Each row is a point. Each copy is the shape, with its points in the same order, turned, moved and blurred by noise. Is it also mirrored, or only turned?

Shape, 9 rows:
[[ 10  45  29]
 [-27  39 -20]
 [ 10  45  26]
 [-31 -46 -10]
 [  2 -55  -4]
 [-26 -42  -4]
 [-30  57 -20]
 [ 69 -23  69]
 [ 61 -39   9]]
Copy 1:
[[-46  -4  19]
 [ -1  42  26]
 [-47   1  19]
 [ 52 -13 -14]
 [ 32 -18 -46]
 [ 47 -14 -17]
 [ -9  43  41]
 [-58 -72 -49]
 [-22 -30 -71]]
Copy 1 is: mirrored
Copy 2 (9 x 3):
[[-28  46  11]
 [-44  28 -45]
 [-24  47   8]
 [-50 -54 -16]
 [-20 -57   2]
 [-47 -49 -10]
 [-48  45 -50]
 [ 18  -4  84]
 [ 31 -31  29]]
Copy 2 is: only turned
Copy 3:
[[-31  54   9]
 [ -5  44 -48]
 [-24  56  11]
 [ 19 -35 -27]
 [ 33 -31   3]
 [ 15 -28 -22]
 [-12  58 -52]
 [ -1   9  92]
 [ 45   8  54]]
Copy 3 is: only turned

Shape, 9 rows:
[[-52   3  23 -57]
 [-17  36 -37 -50]
 [-47  71  65   4]
 [ 43 -31  20  72]
 [ -8  31   1  16]
 [-28 -37  16 -34]
 [ 64 -24 -42  27]
 [  5   2  24 -37]
 [ 45  -6  35  27]]
Copy 1 (9 x 4):
[[ 23 -72  28  10]
 [ 35 -36  16 -51]
 [-73 -75  55  -1]
 [-53  69 -11  30]
 [-32 -11  11 -19]
 [ 25 -28   1  40]
 [  0  80 -16 -29]
 [ 17 -17  40   5]
 [-32  46  41  18]]
Copy 1 is: only turned
Copy 2:
[[ 11  14 -59 -63]
 [-24   2 -79  -9]
 [ 92  15 -52 -17]
 [ 28 -43  60  27]
 [ 30 -22 -30  16]
 [ -6   1  -7 -66]
 [-44 -29  36  47]
 [ -2  19 -11 -23]
 [ 22   0  37  19]]
Copy 2 is: mirrored

Shape:
[[-10 -32 -13 -11]
 [ -9 -10  35   2]
 [-28 -27 -18  27]
 [  4 -50  10  28]
 [ 48   4  48  16]
 [ -7  26 -25 -70]
 [ 21 -31 -51  27]
 [ 14  53 -40  -4]
 [ -1  60   2 -67]]
Copy 1 (9 x 4):
[[-14  -6 -21 -30]
 [ 27  17   9 -33]
 [-23  26 -29 -17]
 [-16  28   7 -45]
 [ 19  19  64 -22]
 [ 10 -78 -15   3]
 [-73  21 -12  -4]
 [-21 -36   9  47]
 [ 32 -60  12  20]]
Copy 1 is: only turned
Copy 2:
[[ 16  16 -54  -9]
 [  6 -15 -20 -37]
 [ -8  32 -37  -2]
 [-33  -4 -49 -33]
 [-14 -65 -10 -23]
 [ 92  -9 -25  23]
 [-23   5 -64  33]
 [ 32 -12  -3  61]
 [ 95 -28  13  18]]
Copy 2 is: only turned
